Every row gives one point. The last column is the point's height on a tilted bowl or saddle (a function of degree 2), plus a little noise. Along how many of its main directions does it bend up, bend down or stay straight?

Points:
[[ 33 -53  -7  27]
 [  4   5   3   6]
 [ 17 -12 -16  -5]
 [-12  54  -1  33]
 [-35  22 -40  10]
 [ 16  34 -23  -1]
 [ -9  52 -16  22]
 [ 45 -75  25  83]
 [-24 -10  16  18]
 [ 32  53 -23  12]
 [  6  27 -14   2]
 [ -4 -11  -7   1]
 [ 41   5 -27 -10]
 [ 56 -22  14  35]
 [-13  -9  56  37]
 [ -9 -24  80  57]
 [-38   7  17  25]
 [ 17  -6  13  12]]
Directions: 2 up, 0 down, 1 straight

Points:
[[ 29  52 -28  33]
 [ 28  -8   0  25]
 [-54 -33  18  19]
 [-54   8   3  -8]
 [-19 -38  -3  22]
 [ -8 -35  27  26]
 [ 39 -36 -30  50]
 [-11  13 -23   4]
 [-31  31  13  -3]
 [ 12  10 -13  15]
 [-22 -26  10  15]
 [-39 -20 -68  27]
 [ 32  18  18  27]
 [-36 -38  -5  18]
 [ 31  16 -21  29]
 [ 52 -32 -56  77]]
Directions: 2 up, 0 down, 1 straight

Points:
[[-12  24 -24  51  37]
 [ -7 -15   4  13   8]
 [ 57  -1 -52 -13 -30]
 [ 10 -33  50  11  55]
 [-17  -6  27  15  16]
 [  2 -58   9 -47  65]
 [-27   0  16 -25  11]
 [-24  16  16  13   0]
 [ 17 -12  -8  -5  -6]
 [  2  14  -2   0   1]
 [-25 -33 -64  66  59]
 [ 87 -38   2   2 -34]
 [ 31  -5   5 -33  22]
 [-13  -6  23 -46  37]
 [ 38  36 -39  38  26]
 [ 31 -26 -28  19 -40]
 [-58   3  20 -43  19]
 [-36  14  38 -32  -1]
 [-71   6  27  17  11]
 [ 29 -23 -20 -12 -19]
 [ 13   2   1  26   4]
 [ 23  15 -54   7  -3]
 [ 37  39 -52 -30  48]
 [-41  -3  33 -16  11]
 [-33   1 -23 -35  33]]
Directions: 3 up, 1 down, 0 straight

Points, 22 rows:
[[ 55  -1 -23  57  66]
 [ 45   8  49 -20 -14]
 [-17  22   7   4   8]
 [ 58  15  46   9  -8]
 [-21  18  23  -5  15]
 [ 41   6  32   2   1]
 [ 34 -12 -66 -27  57]
 [-34  39  27  50  39]
 [ 26 -28  -4  31  31]
 [  5 -10   1   0  11]
 [ 18  58  14 -40  35]
 [ -8 -13  -9  37  11]
 [ -1 -11  59  -9  16]
 [-24   4 -20  18  -7]
 [ -7  -7  10   3   9]
 [ 59 -33 -26 -15  53]
 [-35  13  -6  32  -3]
 [-17 -16 -16  13   2]
 [ 14  -5  51  58  44]
 [-15  29 -17 -33  18]
 [-42  34 -56  -8 -22]
 [  6 -29  68  48  47]]
Directions: 3 up, 1 down, 0 straight

Points, 48 rows:
[[ 33 -43  47  27  71  54  34]
 [ 15 -44  17  46   7  51  37]
 [-10 -12   9   4 -84   9  31]
 [  7 -56 -56  -8 -37   1  24]
 [-52 -22  21  10  11  38  29]
 [ 25  45 -18  44   8  64  50]
 [ 14 -54 -15  -4  -8   0  14]
 [-41   7  53  10  -4   6  34]
 [  2 -44 -27 -95 -51 -48  43]
 [ 12 -21  35 -17 -16  51  18]
 [-13 -31 -21   4  11  19   3]
 [  6 -18   4 -42  29 -14  16]
 [ -9   9   3  16  16 -10   8]
 [-21 -24 -47 -16  -5 -14   5]
 [-15  17  -7  12 -48 -14  -1]
 [ -5  22  35  50 -16  28  18]
 [ 19  10 -43 -19 -19   1  -1]
 [ 51  46  36  38 -20 -50  29]
 [ 14 -10 -12 -36  12 -14   7]
 [-48 -77   8  35 -33  10  77]
 [-11 -12 -22  35  46   3  31]
 [  9  27 -19 -20  -6   1  -3]
 [-11  18  11 -14  10  36   7]
 [ -5  34  -6 -21  -7  -7  -2]
 [  5  20 -14 -11  -4   3  -4]
 [ 22 -18 -21 -58  36 -36  40]
 [ 22 -27  39  27  43  18  17]
 [-47 -40  41   5  33   1  45]
 [  7 -32 -39  13 -49 -55  60]
 [ 30  25  -6  12  14 -14  15]
 [-15  -4  -3 -22  24  44   6]
 [-93 -20 -64  21  35   2  69]
 [ -8  52 -12  34 -66  20  -1]
 [ -2  -3  31  -8 -16 -46  29]
 [ 22  36 -58   1  10 -12  34]
 [ 54  32  22  -5  15 -51  41]
 [ 70   2 -20 -45  13 -14  40]
 [-26  -5  53   3  -2  24  30]
 [ 15  17 -40   7  11  49  21]
 [  3 -14  10 -21  -5   0   1]
 [ 21 -52   3 -10 -21 -32  36]
 [ 32 -45   3   7 -17 -50  52]
 [-45  19 -52 -45 -37 -52  15]
 [  8  -3  17 -18  11   6   3]
 [  7   7   8  14  18  50  15]
 [ 47 -30 -23  11 -14  30  26]
 [-22 -15 -52  -3   6 -19  16]
 [ -1 -32   2 -62 -24   0   4]]
Directions: 4 up, 0 down, 2 straight

Points (43 x 7):
[[ 12  15  -3  54  -6 -12  -2]
 [ 12   4  52  -3  13  -3 -17]
 [ -7 -27 -50  -2  13 -44  -5]
 [ 41  42 -67  13 -52 -14 -62]
 [ 17   7  46  68  32   5  10]
 [-60  21  49  -5 -24 100   0]
 [-17  11   6  -8  36  14 -15]
 [-16 -25 -21 -15 -23  40 -36]
 [-35  78   2  -3  10  15 -74]
 [  6  58  80 -23  17  33 -80]
 [-40  -5 -14 -33 -15  25 -44]
 [ 87 -15  12  18   2  36 -24]
 [-39  37  35 -30 -16  23 -67]
 [-29  -4  27 -11  43  34 -24]
 [-48 -22   0  16   2 -10   1]
 [-16   2  21  19 -27  44  12]
 [ 37  51 -44  34  46 -37  29]
 [-56 -53 -23 -10  39 -38 -15]
 [  2   7  13  17  11   2   0]
 [ 43 -39   1   4  17 -29 -21]
 [-29  -9 -18  16  17  37  -5]
 [ -1  29 -25  13   6 -76  24]
 [-16 -60 -28  24  13 -10 -24]
 [-52  25 -17  55  -3  26  -2]
 [-35 -13  38  22  33 -24  -4]
 [-33 -38 -12  45 -24  29  26]
 [-45   0  30  62  48 -13  -4]
 [  2  27   1  -1   4   9 -14]
 [-36  27  10 -55  32 -42 -14]
 [ 14   6 -45 -13  -6  38 -41]
 [  6  55   5 -16  -9  23 -41]
 [ 27  31 -40  15 -14 -46  -1]
 [ 23 -15   7  24 -13 -22  -9]
 [-37 -20 -34   2 -55  18 -33]
 [ 26  46 -10 -43   1   1 -25]
 [ -6   1   6  -5  37 -13  -1]
 [ -2 -20  50  35 -12  33  30]
 [ 23 -39   7 -52  33  11 -56]
 [-32   5   8   0  11  41 -13]
 [-16   1  -1   2 -48 -12 -28]
 [  0 -31  17  35  15 -24   1]
 [-28 -25   2  18 -22  29  11]
 [ 38  27  25  11 -12 -36 -12]]
Directions: 1 up, 4 down, 1 straight
